Every row gives one point. The window is the flat piece filled in between its corners: a triangle in 3 columns, a solid with four corners in 4, and so on. A path goes straight from each point to the next, and from the last back to the first. After which points does the path pass through the window?
In the rows, 128 means zero.

Window (4 x 4):
[[148 183 156 140]
 [155  82 106 134]
 [123 147 104 130]
 [141  98 162 143]]
Path:
(1): [149 173 158 102]
(2): [146 167 143 173]
(3): [135 103 143 179]
(4): [148 111 155 103]
(5): [158  84 111 100]
(6): [146  94 108 173]
(7): [132 143 164 167]
(8): [142 142 180 110]
Through the window after points: 1, 3, 5

Window, 6 rows:
[[133 171  67 116 149 170]
 [180 141 159 174 102 145]
 [ 89 148 108 107 120 148]
 [ 84  94 100 174 132 153]
 [113  97  98  99  64 141]
 [171 128 169  53 119 137]]
Path:
(1): [107 123 104 143  97 185]
(2): [146 131 118 130 116 188]
(3): [154 142 100 129 123 132]
(4): [105 118  94 130 125 104]
(5): [ 98 108 113 115 111 193]
(6): [111 135 124 104 110 167]
(7): [114 140 106 110 123 116]
(8): [114 124  85 154 109 134]
Through the window after points: 6

Window (6 x 6):
[[ 97 133 171 147 121 138]
 [137 115 124 103 103 131]
 [198 169  44 166 107 142]
 [ 88 154  96 161 145 153]
 [144 136 130 105 191 159]
 [113 168 145 116 121 158]]
Path:
(1): [118 177 119 127 143 128]
(2): [145 162 103 132 158 120]
(3): [165 128 112 120 128 204]
(4): [146 119 122 140 117 161]
(5): [125 153 122 130 145 108]
(6): [124 172 136 129 133 116]
(7): [127 138 126 133 112 186]
(8): [157 114 111 133  88 182]
(9): [120 132 128  91 129  89]
(10): [155 182  78 155 141  94]
(11): [170 155  79 148 110 163]
(12): [141 142 117 170 118 197]
Through the window after points: 2, 6, 8, 10

Window (8 x 8):
[[176 114 183 121 100  71 132 108]
 [ 98 135 118  80 103  90  76 172]
 [107 141 108 130 127 151 217 144]
 [122  64 141 156 141 138  93  94]
 [116 110 151 145 134 168  88 125]
 [160 140 113 138 124 147 128 106]
 [122 148  95 157  79 186 124 108]
 [119  72 130 105 139 168 174 139]]
Path:
(1): [128 108 140 128 125 156 148  95]
(2): [108 115 129 132 134 171 164  85]
(3): [170  96 123 179 124 138 155 161]
(4): [148  74 136 149 144 112 109 177]
(5): [126 105 146 112 132 119 117  92]
(6): [105 133 143 100 127 168 158  82]
(7): [115 101 117 163 117 130 139 176]
(8): [166 114 105 169 107 159 146 172]
Through the window after points: none

Window:
[[ 96 135 130 187  87 128 114 127]
 [ 91 143 165 167 149 116 170  88]
 [140  97 214  71 145 108 119 109]
 [154 126 160 128 169 133  88 164]
 [ 73 126 107 153 141 134 137 103]
 [152 102 100  83 121  45 108 168]
 [ 85 130 125 138 103  60  77 162]
 [101 179 119 140 138 143 144 104]]
Path:
(1): [124 152 114 163 109 104  78  79]
(2): [126 128 138 151 184 118 117  44]
(3): [ 88 152 161 154 122 119 167 139]
(4): [ 95 126 151 143 142 122 150 146]
(5): [127 137 151 152 135 112 100 114]
(6): [141 113 135 140 132  95  75  98]
(7): [105 123 153 101 108 108 120 178]
(8): [ 99 126 150 119 137 136 152 138]
(9): [144 126 155 149 162 100 124  81]
(10): [116 127 141 146 145 105 118  78]
(11): [ 74 135 163 141 132 123 171 150]
(12): [ 94 129 141 165 106 131 136 148]
Through the window after points: 2, 4, 10, 12

Window:
[[125 151 110 134 197 107  89 115 150]
 [146 141 145 106  79 138 164 176 166]
 [ 81 137 124 154 149 150  82  70 130]
 [177 153 118 100 101 117 154 139 111]
 [163 144 169 119  83  90 124 171 118]
 [132 156 165 113 158 114 126  86 147]
 [179  96 159  44  58 104 158 195 123]
 [180 162 170 110 203 169 124 158 102]
 [106 102 130 160 137  93 147 103 131]]
Path:
(1): [137 114 137 143 146 104 134 103 148]
(2): [186 126 134 166 150 113  78 111 151]
(3): [100 146 148 112 120 118 134 128 118]
(4): [ 88 187 147  84 160 129 109 170 127]
(5): [205 110 154 139 103 117 133 105 140]
(6): [166 150 115 132 117 114 120 104 157]
(7): [ 96 127 149 113 117 126 133 147 115]
(8): [141 135 144  85 106 100 150 158 124]
(9): [183 120 136  92  99 128 131 148 125]
(10): [193 114 157 125 161 163 100 118 143]
(11): [104 160 124 114 143 116 145 118 125]
(12): [ 76 132 136 139 118 104 144 124  97]
Through the window after points: 2, 8, 12
